Rows are points. To make a cloud, some directions were put in groups of two or more. Within a group, all points are equally far from the middle, so they leave a hole (a ring in 2 directions, a hollow ball in 3). The other directions are filled evenly. Then the cloud was stretched, turned, moved and blurred a little. Count the holes, and give their numbers of directions, smallest first.

Cloud:
[[-3.7  8.4 -1.2]
 [ 2.6 -2.0  3.7]
 [-2.4  0.3 -0.9]
 [-0.3  1.5  2.0]
 [ 4.4 -0.6 -1.2]
 [ 0.0 -2.1 -6.6]
 [-1.0  6.3  0.0]
 [-5.0 -1.2 -0.5]
 [-4.8  3.1  2.2]
 [ 0.8  0.5 -2.7]
 [ 0.4  3.2 -2.8]
 [ 2.6  1.3  5.1]
 [-0.4  3.9 -2.5]
 [-0.1  2.0 -4.7]
 [-3.9  0.3  2.0]
 [ 1.2  0.9 -0.7]
 [ 3.0  1.3 -2.4]
 [ 1.1 -0.2  1.1]
 [-3.5 -2.9 -0.7]
 [-4.7  0.5  0.6]
 [-5.5  3.4  2.3]
 [-5.0  3.4  0.7]]
Holes: 0

Cloud (30 x 4):
[[ 3.0 -0.2  1.2 -5.5]
 [-1.8 -0.1  0.6  5.1]
 [ 5.2  3.8  1.4  2.3]
 [ 1.1 -2.2 -2.2  3.8]
 [ 0.0 -3.0 -3.5 -0.7]
 [ 1.0 -2.2 -3.7  2.0]
 [-3.2 -1.7 -2.7 -1.6]
 [ 0.6  4.4  2.2  3.5]
 [ 2.2 -2.1  5.9 -1.7]
 [-5.6 -1.3  1.0 -0.8]
 [-4.7 -3.2  2.7  0.6]
 [ 2.4 -3.3 -3.0  1.0]
 [ 1.6  3.5  4.3  1.3]
 [ 5.9  3.4  0.9  1.8]
 [ 6.0 -2.5 -1.3 -0.6]
 [ 0.7 -4.1  5.1 -2.9]
 [-0.1  0.9 -4.3  2.8]
 [-3.9 -1.6 -2.0 -1.9]
 [ 5.7  3.9 -1.9 -0.7]
 [-2.6  1.0 -3.7 -0.8]
 [-1.6 -4.3  3.4  2.6]
 [-3.8  3.1  1.3 -1.7]
 [-2.9 -5.2  3.1 -1.7]
 [-0.4  2.1 -1.3  5.2]
 [-2.7  3.5  2.8 -1.5]
 [ 1.8  3.7  3.9  1.8]
 [ 0.4 -0.7 -2.5  4.4]
 [-4.6 -3.9  1.6 -1.6]
 [-4.3 -0.5  2.5  2.9]
 [-1.5  2.6 -4.2 -0.2]]
Holes: 2 (2, 2)

Cloud, 53 rows:
[[-3.0  3.9 -0.7 -1.6  0.6  4.2]
 [-0.1  3.2  4.5 -2.3  3.6  0.4]
 [ 0.0 -1.3 -0.6 -2.8  7.5  2.2]
 [ 3.9 -0.8  0.3 -0.2 -1.3  1.0]
 [-2.7 -5.3 -0.8 -1.1  0.5  2.2]
 [-3.5 -5.0  1.8  4.8  2.9  3.5]
 [ 2.9  3.2 -0.1 -3.9  2.6 -3.2]
 [-1.1  5.7 -4.0 -3.2  2.3 -5.0]
 [ 2.1  1.3 -4.3 -0.6 -0.1  2.0]
 [-0.3  0.5 -2.5  1.8  4.6  6.0]
 [-2.8  2.0  2.2  0.1 -1.3 -1.0]
 [-1.8  4.3  0.6 -0.8 -2.3 -0.6]
 [-3.5  2.4 -2.0  3.7  3.6  3.9]
 [-3.3 -2.6 -0.3 -4.2 -0.8  0.4]
 [ 0.3  0.8  2.6 -1.7  7.0  2.0]
 [-5.8  4.1  1.1 -0.8 -1.4 -2.7]
 [ 0.8  3.4 -2.9 -1.5  1.8  1.3]
 [-1.2 -0.7 -0.3  0.3  4.8  4.8]
 [ 3.9  6.1 -3.9 -5.9 -1.7 -0.5]
 [ 2.7  3.4 -3.6  1.9 -2.3 -2.0]
 [-2.3 -1.7 -3.5 -1.6  6.0  0.1]
 [-3.0 -0.1 -3.0 -0.6  1.4  0.5]
 [ 3.5  0.5 -3.0 -5.4 -0.9 -2.6]
 [-1.8  2.7  3.6 -0.8  4.9  2.2]
 [ 7.7 -0.2  0.0 -0.4  1.6  1.6]
 [ 2.0 -2.9  0.1 -0.5  1.8  0.5]
 [ 2.9  2.5 -6.2 -2.8 -2.0 -4.3]
 [-4.3  1.2 -2.1 -0.7  2.1 -0.1]
 [ 0.8 -2.2  1.6  2.3  6.6  1.7]
 [ 1.7 -0.8  4.0 -4.7  0.7  3.4]
 [ 0.6 -3.6 -2.6 -1.2  2.6 -1.6]
 [ 1.2 -2.8 -1.7  1.2  7.2  2.3]
 [ 2.9  0.9 -5.7 -0.1 -2.2 -1.3]
 [-4.4  0.5 -0.7 -0.6 -1.8 -1.0]
 [ 1.4 -1.7 -6.0 -1.2 -0.2 -3.2]
 [ 1.7  4.4 -0.4 -0.6  4.1 -5.1]
 [-5.6  1.6 -1.3 -2.7  1.0  0.2]
 [-1.4  3.8 -3.2  2.4  6.4  4.4]
 [ 1.5  1.5 -0.3 -3.7  1.8 -4.0]
 [-1.4  7.6  3.9 -3.0  2.6 -0.1]
 [-1.0  3.7  0.0 -2.4  1.8 -6.5]
 [-1.3  4.4 -3.7 -3.7 -1.2 -5.4]
 [-0.8  1.8 -4.7 -1.3  3.2  1.6]
 [-3.9 -6.4  0.4  2.4  3.2  1.9]
 [ 3.0 -3.0 -5.9 -2.8 -2.4 -3.2]
 [ 5.2  0.8  1.0  1.2  2.5  4.0]
 [ 2.1  2.7 -3.0  1.9 -0.9 -2.1]
 [ 2.6 -0.2 -3.7  0.2 -3.0 -2.0]
 [-0.6  1.3  0.6  2.0  2.6  6.7]
 [-0.7 -2.2 -1.8  0.3  5.2  5.5]
 [-2.8 -0.7 -2.2  2.0 -0.3  2.8]
 [ 1.2  2.8  1.2  2.0  4.8 -0.8]
 [-1.7  2.7 -1.0  2.2 -3.2 -2.6]]
Holes: 0
